Each row of a before or after table is a point. One or more steps were done to the points. Then noise was added and the rows were shuffled. The steps act on how far a point lies along the listed directions, d1 being the first. Name the steps. A step turns or swaps two directions, mirrors them in a line or flattens them onto one, adds a multiple of one to another, or multiplies one. Angles are multiples of 10 degrees, from the lower direction toward the higher: turns from -170 to 170, lines from 10 to 170 but not 90. Use the fewest steps. Two steps may share a direction if one is a turn and the other turns, adds or multiplies; they go together, in the order done. Otherwise the lowest direction goes first.

Directions:
(1): 49 45 13
(2): -47 48 8
(3): 4 14 -66
Before:
9 -41 10

-31 -77 61

-23 -66 31

10 -58 90

23 21 -26

-1 -19 10

6 -5 108

13 44 -27

23 13 -26

19 -34 26

20 49 -13

20 26 -37

-18 53 11

-5 60 -46
After, 14 rows:
-24 50 20

30 16 -8

-7 -26 4

-47 -88 15

23 41 11

11 72 -16

9 -41 20

30 34 -15

-33 -71 -5

3 -40 -6

33 21 -12

-25 -85 56

24 50 -9

-36 -43 99
Steps: turn d1 and d3 by -30 degrees

Directions:
(1): 52 -63 2 40 -24 20
(2): -1 22 31 -11 -2 88
(3): -39 -40 -23 18 69 22
(4): 21 -39 -7 -85 9 2
(5): -54 -39 63 -3 -27 -14
Before:
14 -17 7 70 -56 -19

18 -71 4 4 2 73

13 -10 -45 -29 8 -20

55 -27 18 7 22 125

35 -65 7 -28 -12 64

57 -12 2 -7 -11 34

32 16 -42 8 49 -45

-24 -30 66 25 -42 -4

28 -51 -19 -28 36 -50
After (9 x 6):
-4 -23 -67 -17 72 23

-18 -29 3 76 -1 43

27 11 4 32 18 75

33 -16 -95 6 98 -36

-26 -32 10 -33 -18 -20

23 -49 -28 7 32 -20

13 -47 -61 -29 57 17

-30 -37 53 -50 24 -3

-40 -20 55 -1 -3 -57
Steps: turn d1 and d3 by 70 degrees; turn d2 and d5 by -110 degrees

Directions:
(1): -26 -15 -69 -48 36 17 34 30 13 26 66
(2): -44 -23 28 -11 61 -23 -29 -13 52 62 -42
(3): 20 39 2 10 42 21 73 -58 52 -34 -11
(4): -14 47 9 -80 -24 30 -12 -60 -40 32 -10
(5): 44 -63 44 16 29 11 31 -36 -52 41 36
(6): -62 -4 20 -14 1 -59 71 16 -50 -21 -27
Before:
-45 49 15 -64 7 12 -69 -74 9 39 -45

44 -39 -57 23 49 31 -22 57 77 4 66

7 23 11 -32 -7 31 -81 -38 13 29 -44

-50 21 -34 -52 -13 -2 -29 -9 -17 21 5

30 -33 -29 46 30 23 56 22 14 -20 52

41 -61 -8 84 21 -24 67 53 -11 -38 31

37 -9 -37 12 37 23 55 32 77 -49 12

1 29 28 -72 10 43 -19 -68 -26 52 4

-33 5 21 -25 61 3 -14 -10 29 64 -9
After, 9 rows:
58 -35 0 73 -16 23 2 24 -8 -30 32

-7 21 13 -81 -8 41 -22 -42 -53 49 22

-42 43 -35 -44 -20 -2 13 -20 -30 -16 6

-68 35 -34 -98 12 19 -42 -40 -9 49 9

70 -21 -28 33 -22 34 -28 54 47 -43 18

66 -52 20 111 21 -15 35 25 15 -37 1

-52 -4 -16 -70 3 1 -52 7 -24 48 -21

32 -51 -38 34 -33 -11 -30 104 -27 -35 58

-21 12 -37 -45 33 28 13 22 -2 39 57
Steps: turn d1 and d2 by -70 degrees; turn d3 and d6 by -80 degrees

Directions:
(1): -4 7 43 13 2 34 -7 -1 80 -73 -63 68 -15 -25 -22 14 13 -48
(2): 8 3 -20 -21 8 -43 -17 -22 -15 -17 -94 -33 -29 -29 76 -30 69 26
(3): 64 -60 55 83 -31 31 1 18 -1 -6 15 -22 -33 -34 56 -6 -30 26
Before, 8 rows:
-38 50 33 -15 -1 82 10 6 59 -20 54 117 38 52 -137 43 -52 -75

31 -9 -36 -9 -17 -34 5 -20 -62 58 -31 -62 -24 4 68 -1 12 44

-37 65 -71 -70 46 -12 20 -5 -17 19 -36 -16 60 27 -33 -8 31 -21

5 -7 26 5 22 6 -25 -13 19 -53 -45 5 -43 -30 41 -6 70 25

23 -37 28 67 -29 -11 -9 30 -41 20 52 -19 -18 -11 11 2 -34 32

-64 37 -31 -38 22 -49 -5 -18 8 7 -44 26 2 -6 -15 -9 56 -5

-76 55 -42 -65 26 -28 -8 -30 -8 -15 -80 -2 1 -22 5 17 32 5

-51 46 -34 -73 19 -33 -17 -15 12 -31 -75 35 20 18 -43 -4 60 -9
After, 8 rows:
12 -3 -21 3 -22 7 25 4 -47 78 74 -21 13 42 -29 36 -61 11

15 -49 52 83 -23 12 3 17 13 12 22 15 -27 -39 26 -4 -19 16

-11 -4 39 16 17 54 -4 11 39 -34 59 46 -5 7 -51 32 -4 -9

78 -40 24 74 -12 39 22 29 -20 12 -13 -55 2 -34 70 -20 -19 26

23 20 21 -12 -1 -4 -35 -40 25 -68 -173 21 -56 -45 91 -41 101 10

57 -60 72 80 -38 36 -7 28 17 -35 -7 6 -26 -32 23 -1 -22 24

15 -40 56 78 -30 51 10 17 2 -10 18 -12 -27 -53 29 32 -68 24

-54 41 -45 -42 10 -58 -17 3 -41 22 14 -4 17 20 -41 8 17 7
Steps: turn d2 and d3 by 160 degrees

Directions:
(1): -29 41 49 62 -4 -28 -34 50 -35 -44 -31 40 73 26 -12 -23 42 62 -11 1 59
 36 -26 -12
(2): 7 59 17 -49 63 -14 -50 63 -4 -7 20 -29 -32 40 -25 68 -64 20 5 3 51 -54
 26 1
(3): 1 -45 -24 18 7 -29 32 -6 -17 77 42 -34 -6 7 -71 33 44 -2 59 -9 83 48 7
 -43
(4): -55 -10 39 -28 46 3 -30 -71 10 -6 -21 45 -4 22 26 -26 19 8 57 -68 6 -6
 99 -28
(5): -44 -25 22 -59 3 36 -14 -1 -48 48 -70 33 -9 -68 -44 39 50 18 -40 12 1
 -62 -34 -23
(6): 61 20 2 36 -41 -27 -12 40 34 13 -23 98 -42 -30 -16 39 11 -1 90 -32 -24
 -24 -10 28
Before:
72 84 -19 66 -1 -38 -37 97 22 -25 41 5 -5 39 -30 74 -70 15 43 29 64 -21
 3 34

-91 -40 15 18 30 10 3 -85 -38 8 -16 -9 53 29 21 -47 32 20 -17 -33 47 57
 35 -55

-71 -63 -26 -28 -26 64 44 -24 -40 50 -4 -67 10 -23 -49 -16 48 3 -84 45 4
 7 -32 -15

-71 -30 19 -50 27 35 29 -62 -19 22 -25 -14 -2 -30 -7 -15 20 9 -11 -5 2
 -10 30 -39

-75 4 37 -62 46 32 -37 -40 -27 -27 -67 33 29 13 60 -42 -4 15 -56 -12 -46
 -24 63 -17

-31 61 -5 -19 60 11 -79 48 -7 -32 10 -22 21 46 19 25 -61 35 -5 -11 40
 -31 44 -25

-84 -36 29 67 -13 8 -7 -78 -24 -3 -50 66 48 -12 58 -84 100 46 4 -55 -14
 26 14 -31

-96 6 38 -59 62 32 -51 -21 -72 7 -9 11 58 9 -18 -1 9 39 -39 -14 45 -35
 18 -62

-15 13 20 -47 -8 33 6 -5 -22 29 -43 -4 6 -31 -8 30 18 20 -44 24 0 -45
 -25 -18

7 -3 39 2 16 14 -46 23 -30 -2 -27 33 5 -21 12 24 4 21 -1 -4 3 -8 15 -7

48 37 16 2 5 -30 -46 45 26 67 22 70 -46 21 -47 95 -12 23 134 -62 38 -26
 38 31

18 18 18 -26 33 8 -10 -18 34 -45 -18 13 -22 26 43 -20 -26 6 20 -30 -24
 -35 48 25

52 16 -38 53 -23 -34 26 81 5 67 42 22 -35 10 -67 79 -15 17 73 2 26 -13
 -73 13
After (13 x 24):
36 12 -2 -35 27 11 6 -18 40 -35 -4 -5 -39 17 42 -13 -39 -8 12 -15 -39
 -40 34 33

-79 -59 -5 -5 32 21 19 -112 -18 28 -7 -22 18 20 28 -39 13 -6 -7 -39 21
 44 53 -53

-53 -38 -3 -58 16 39 48 -60 -12 31 -17 -27 -19 -40 -10 2 6 -4 -18 12 -9
 -18 18 -31

34 26 -15 75 -19 -44 11 91 -9 47 27 44 -11 21 -69 66 1 41 79 -12 49 -6
 -67 8

9 -13 37 -5 21 20 -45 15 -22 10 -24 33 -3 -25 17 22 4 14 8 -10 -3 -12 28
 -8

-94 -12 23 -88 69 44 -45 -49 -54 21 1 3 30 5 -9 7 -5 19 -28 -22 24 -48
 39 -62

-19 14 20 -45 -3 30 2 1 -24 28 -44 -1 13 -27 -14 28 25 29 -45 21 4 -40
 -24 -20

-38 49 -10 -32 62 17 -74 31 1 -25 18 -23 3 45 19 26 -66 26 2 -19 28 -35
 59 -29

-62 -13 17 -84 46 47 -20 -56 -14 -8 -51 15 2 -3 62 -29 -26 -6 -60 -5 -71
 -37 67 -8

-76 -56 -20 -15 -28 54 32 -14 -50 42 -12 -58 19 -13 -53 -17 54 15 -89 51
 15 15 -35 -23

54 91 5 68 13 -43 -54 88 15 -40 32 30 12 51 -24 61 -59 26 56 10 80 -10
 27 26

-76 -60 10 27 -3 27 5 -119 0 20 -41 52 5 -20 74 -74 82 17 21 -65 -43 6
 42 -30

59 29 -1 -4 0 -26 -34 42 31 72 28 62 -56 15 -47 101 -20 14 131 -58 26
 -36 36 32
Steps: turn d1 and d4 by 40 degrees
